Each row is a point. Examples show where two turns around zero, p and q, send a point. Where does a point land after both, in the order given? Backwards means that the second turn is done in reverse. Each puzzle has new turns, and all numbers are rounded.

Turn p:
[-2.3  4.6] -> [-4.0  3.3]
[ 2.2 -2.0] -> [ 2.8 -0.9]
[ 0.1 -2.6] -> [ 1.1 -2.3]
Turn q:
[-1.4  3.3] -> [-3.3 -1.4]
[ 1.7 -4.4] -> [4.4 1.8]
[-3.3  0.6] -> [-0.6 -3.3]
[3.0 0.6] -> [-0.6  3.0]
Where do these land?
p, then q: [ 4.6 -1.4] -> [-0.6  4.8]
q, then p: [-1.6 -1.1] -> [ 1.7 -1.0]
p, then q: [-3.0  2.5] -> [-1.0 -3.8]

Turn p:
[-0.6  6.7  2.2] -> [-6.2 -3.0 -1.6]
[ 1.6 -3.3 -1.3] -> [ 3.0  2.5 -0.1]
[-0.2 -1.6  3.9] -> [-1.5  2.0  3.4]
[-1.6 -2.6 -2.8] -> [ 4.0 -1.0  0.5]
[ 0.8  0.8 -2.0] -> [ 0.7 -0.4 -2.1]
Turn q:
[ 0.8 -0.3  1.7] -> [-0.8  1.2 -1.2]
[ 0.8 -3.8  2.9] -> [-0.4  4.8 -0.3]
[-2.1 -1.8  2.6] -> [-2.4  2.5  1.5]
[ 0.1  3.4 -6.7] -> [ 3.9 -6.3  1.2]
[ 0.4  2.5 -0.5] -> [-0.4 -2.3 -1.1]
Where do these land?
p, then q: [0.5 5.4 2.2] -> [-1.0 -0.4  5.8]
p, then q: [ 0.9 -2.0  3.9] -> [-4.2 -1.2 -1.1]
q, then p: [-2.0 -1.0 -2.7] -> [-1.7  2.6  1.6]
p, then q: [ 0.6 -2.4 -3.4] -> [ 2.9 -0.5 -3.0]

Turn p:
[-2.0  1.1 -1.9  1.0] -> [ 1.0  1.4 -2.6  0.0]
[ 3.0 -2.1  0.0 -0.9] -> [-3.2 -1.1  1.6 -0.4]
[ 0.0 -1.1 -2.2 -2.4] -> [-1.5 -1.6 -1.7 -2.0]
[5.3 0.8 5.8 6.3] -> [-0.9  3.2  7.1  6.4]
[-3.3  1.7  0.6 -2.7] -> [ 3.6 -2.0 -1.5 -1.5]
[-3.6 -2.4  0.3  1.3] -> [ 1.6  2.9  0.2 -3.1]
[ 0.6  2.0 -2.6 -2.7] -> [-0.7 -2.8 -3.1  0.5]
Turn q:
[-1.3  1.5 -2.8 -2.8] -> [ 1.4  0.4 -2.9  3.0]
[ 2.6  0.9 -0.7  2.8] -> [-2.2  0.3  3.0  1.3]
[ 2.0 -6.8 -1.5 -4.0] -> [ 2.7 -7.8 -1.0 -0.2]
[-1.3  1.0  6.2  2.2] -> [ 0.2  3.5  2.0 -5.4]
[-2.0  1.2 -2.1  1.5] -> [-2.4  1.3 -1.8  1.1]
[0.1 2.2 1.0 0.3] -> [0.4 2.3 0.8 0.1]
Where do these land?
q, then p: [-2.6 -4.9 -3.8 -0.7] -> [-3.1  2.5 -2.6 -4.8]
q, then p: [-2.2 -1.6  3.0  0.7] -> [-0.1 -3.6 -1.2 -1.6]
q, then p: [1.0 2.4 2.9 2.3] -> [ 3.3 -2.3  1.1  1.7]
p, then q: [ 1.3  4.8 -3.7  1.6] -> [-5.9 -0.2 -0.4  2.5]
p, then q backwards: [ 1.0 -1.4 -1.6  1.0] -> [-1.2  0.7 -0.4  2.1]
p, then q: [ 1.4  0.7  3.2 -5.0] -> [ 1.0 -4.6  0.9 -3.8]

Turn p:
[ 0.1  1.0 -3.5  5.1 -1.4 -3.2] -> [-1.3  0.3  0.2 -3.3 -3.0 -5.4]
[-0.7 -4.3 -1.6 -0.9 -5.5 -3.5] -> [-6.1 -1.4 -2.9  3.0 -1.3 -2.7]
[ 0.4 -2.2 -0.7 -4.1  1.6 -0.3] -> [-0.5  0.0  2.0  4.3  1.0  1.0]
[ 3.9  1.7  2.3  2.2  2.4 -2.7] -> [ 5.5  0.2 -1.4  0.4 -1.6 -2.6]
[-3.0  3.0  1.3 -2.9 -1.9  4.5] -> [-1.2 -2.2  0.4 -2.3  1.1  6.2]
[-2.1  2.5  0.6  1.2  5.5  1.3] -> [ 3.4  3.7  3.1 -2.1 -0.6  2.1]
[ 0.3 -2.6  2.5  2.6  3.1 -1.8] -> [ 2.2  4.5 -1.8  1.2  0.0 -1.7]
[-0.5  1.2  0.3  1.4 -0.5  4.7] -> [ 0.2 -0.4  0.1 -3.7  3.0  1.8]
[ 1.4 -0.3 -1.2 -4.7 -3.6  1.1] -> [-2.4 -4.9  0.3  2.5  1.3  1.5]
Turn q:
[-1.4 -0.5 -1.6 -2.1 -0.8  1.1] -> [ 1.2  0.5 -2.1  1.1  1.9 -0.1]
[ 1.0 -0.2 -0.7 -1.2  3.0 -1.7] -> [-1.5 -2.3 -2.0 -0.9 -1.2 -1.1]
[ 1.9 -5.5 -0.9 -2.4  0.4 -4.6] -> [-4.1 -4.7 -0.7  3.9  1.4 -2.4]
[ 1.5  0.3 -2.7  1.3 -1.2  0.2] -> [ 2.1 -1.2  1.4 -0.7  1.2 -1.7]
[-1.1  4.4 -1.0 -0.3 -3.9 -0.8] -> [ 0.9  4.4  0.9 -1.8  2.2 -2.8]
[-4.3 -1.1  6.3  5.9  4.9  4.1] -> [-1.2  0.6  1.8 -2.4 -3.8 10.5]
[ 2.4  2.5  0.5 -1.1 -2.5  1.7] -> [ 2.5  2.6  0.9  0.9 -1.5 -2.4]
Where do these land?
q, then p backwards: [-1.9 -1.2  1.3  3.4 -3.6  0.6] -> [-1.4 -0.6 -1.5 -2.4  3.6  2.9]
q, then p: [ 2.2 -4.3 -1.4 -4.4  2.5 -4.3] -> [-5.2  4.9  0.5  0.3 -1.5 -3.9]
p, then q: [-4.0 -1.5 -1.2 -4.0 -0.6 -3.1] -> [ 1.0  3.6  3.0 -0.9  2.6  3.8]
p, then q: [ 1.4  2.8  0.4  0.9 -2.8 -0.7] -> [ 0.0 -1.7 -0.5  3.2  2.1 -1.3]
q, then p backwards: [ 2.6 -2.5 -3.6  3.1  1.4  5.1] -> [ 4.3  5.7  1.6 -2.7  1.4  0.8]
q, then p: [-1.2  3.3  1.5  1.8  0.5 -1.5] -> [-0.3 -1.7  0.5  0.7 -1.5  3.8]
p, then q: [ 0.9  3.5  2.9 -0.9  2.7  3.9] -> [ 3.5 -1.6 -1.1  2.3 -4.9 -0.5]
